Rows are points. Each copy is the shape, with its points in the same order, turned, moved and blurred by noise. Say if it was mirrored as well.

Shape (6 x 3)
[[ 19   1  23]
 [-47  24  17]
 [-62   5  39]
 [-38 -17  26]
 [ 33 -20 -23]
 [ 34 -19 -44]]
Copy 1 (6 x 3)
[[ 27   5  13]
 [-40  36  32]
 [-53   6  63]
 [-34 -12  26]
 [ 19  -7 -29]
 [ 18  -2 -53]]
Copy 1 is: only turned
Copy 2 (6 x 3)
[[ 18  -4  20]
 [-11  45 -26]
 [ 16  63 -30]
 [ 32  30 -28]
 [ 15 -49  -4]
 [  1 -65 -15]]
Copy 2 is: mirrored
Copy 3 (6 x 3)
[[ 32   5  -9]
 [-39  24 -18]
 [-53  -3   9]
 [-28 -15   0]
 [ 41 -27 -49]
 [ 40 -17 -81]]
Copy 3 is: only turned
Copy 4 (6 x 3)
[[ 23 -15  31]
 [ 45  -8 -36]
 [ 62 -26 -48]
 [ 33 -48 -22]
 [-21 -20  29]
 [-37 -11  30]]
Copy 4 is: mirrored

Shape (9 x 6)
[[  7  26  -5  37  39 -16]
 [ -3  20  10  26  12 -26]
 [  2 -26  -5  10  15  29]
 [ 20   3   7 -18 -22 -26]
 [  5  29 -18 -35  -5  14]
 [-41 -23 -84 -34 -67   5]
 [-46 -17 -63 -41 -53  13]
 [ 45  -8 -25  21  47  -4]
 [-44 -10 -31 -48 -10 -30]]
Copy 1 (9 x 6)
[[  -8   30   12   32    2  -49]
 [  12   11   -3   35    8  -45]
 [ -16  -14    6   22    1   15]
 [  42  -18  -14   -9    5  -32]
 [  13   21  -28  -20   32   -7]
 [  14  -20 -121  -11  -18   24]
 [   5  -22 -109   -3    4   24]
 [ -26    8   21   -5  -35  -34]
 [   5  -33  -79  -10   30  -26]]
Copy 1 is: mirrored
Copy 2 (9 x 6)
[[ -16   11   23   25   21  -35]
 [   6   25   18    6   22  -16]
 [ -11  -33    9   11  -11   20]
 [  34   11    3  -32   -5   -9]
 [ -17   15  -22  -31  -27   -6]
 [  27    0 -105  -11  -12   48]
 [  11    4  -85  -25   -8   60]
 [ -13  -33   11   20   -2  -51]
 [   7    9  -46  -44   36   22]]
Copy 2 is: mirrored

Shape (12 x 8)
[[-24 -35  -4 -16  21  21  -9  21]
 [-49 -32  25   0  -6  11 -56  11]
 [-27 -19  52 -22   7 -50 -47 -30]
 [-24 -47   7 -23   6 -10 -44  32]
 [ 46   5 -23  -6   3 -13  50 -51]
 [ 14  34  -4 -45 -27 -20  50 -41]
 [-45 -37  36  14  -5   0  -1  27]
 [-10 -28  25  -6 -34   0 -43 -24]
 [-40 -30  -3  24  65  52  16 -34]
 [ -9  35 -59   7   2 -30  50 -77]
 [-37 -10  28 -48 -15  10 -32   5]
 [ 37  39   7  44  40  -4 -34  13]]
Copy 1 (12 x 8)
[[-28 -12 -12 -33  27 -12  -7  36]
 [-23  -3 -14 -20  34 -52 -65  25]
 [-12 -11  70   2   7 -37 -65   6]
 [-24 -32   9 -30  21 -30 -45  57]
 [  7 -19  23  15 -48  21  49 -14]
 [-17  31  31  -2 -64  22  21 -13]
 [-29   6  -1 -21  32 -69  -5  34]
 [ 10  -9   9 -18 -12 -46 -52   3]
 [-42 -21 -17  -7  72 -11  21 -44]
 [-51  -4   7  46 -66  24  27 -51]
 [-18  18  12 -47  13 -18 -55  25]
 [ 22 -23  -1  70  32  15  -1  40]]
Copy 1 is: mirrored
Copy 2 (12 x 8)
[[-31  -3  -6 -19  29  37  -3   5]
 [-63  -1   3 -14   6  21 -55  19]
 [-34 -12  25 -34  13 -48 -72   8]
 [-46 -20  -6 -35  22  12 -28  42]
 [ 63   1   7   3 -12 -25  20 -37]
 [ 46  27  30 -49 -28 -21  15 -29]
 [-69  -9  27  -4   3  15  -7   0]
 [-15  -9  19 -11 -26   6 -55  11]
 [-28   3 -27  25  47  33 -13 -67]
 [ 40  18 -39 -17 -42 -53  21 -70]
 [-34  18  26 -52   2  19 -43  11]
 [  2  51 -16  58  20 -32  -8  39]]
Copy 2 is: only turned
Copy 3 (12 x 8)
[[-24 -31  -7   7  14  28 -31  35]
 [-44 -18  11  -9 -29   9 -72  52]
 [-32 -34  53 -50 -15 -14 -62 -12]
 [-15 -56  -1 -13  -2   3 -53  44]
 [ 16  -3   1 -11   0  27  37 -60]
 [-18   2  16 -50  -4  19  61 -31]
 [-47 -37  27  28 -12 -10 -26  44]
 [-13  -7  17 -23 -51  11 -42  14]
 [-69 -18  -5  56  26  50 -34 -18]
 [-37  25 -41 -11  -3   0  40 -87]
 [-45 -20  20 -51 -23  22 -18  42]
 [  9  42  16  16  58 -15 -43  -3]]
Copy 3 is: only turned
Copy 4 (12 x 8)
[[-11 -20  -9 -11  36  38  -3 -13]
 [-41 -36  17  24  -6  36 -26 -18]
 [ -9 -30  42 -19 -17 -20 -32 -58]
 [-14 -43  -4  -8  20  20 -49  -6]
 [ 80  10   4 -34   5   8  55 -51]
 [ 49  17  -4 -70 -34  11  44 -35]
 [-35 -37   9   6  18   3   9   5]
 [ 11 -45  28  13 -32  31 -12 -26]
 [-30  -7   6  12  60  47  61 -72]
 [ 55  32 -46 -20 -22  -7  64 -86]
 [-25 -20   9 -34 -28  37 -23 -18]
 [ 27  58  42  34  29  14 -14 -27]]
Copy 4 is: only turned
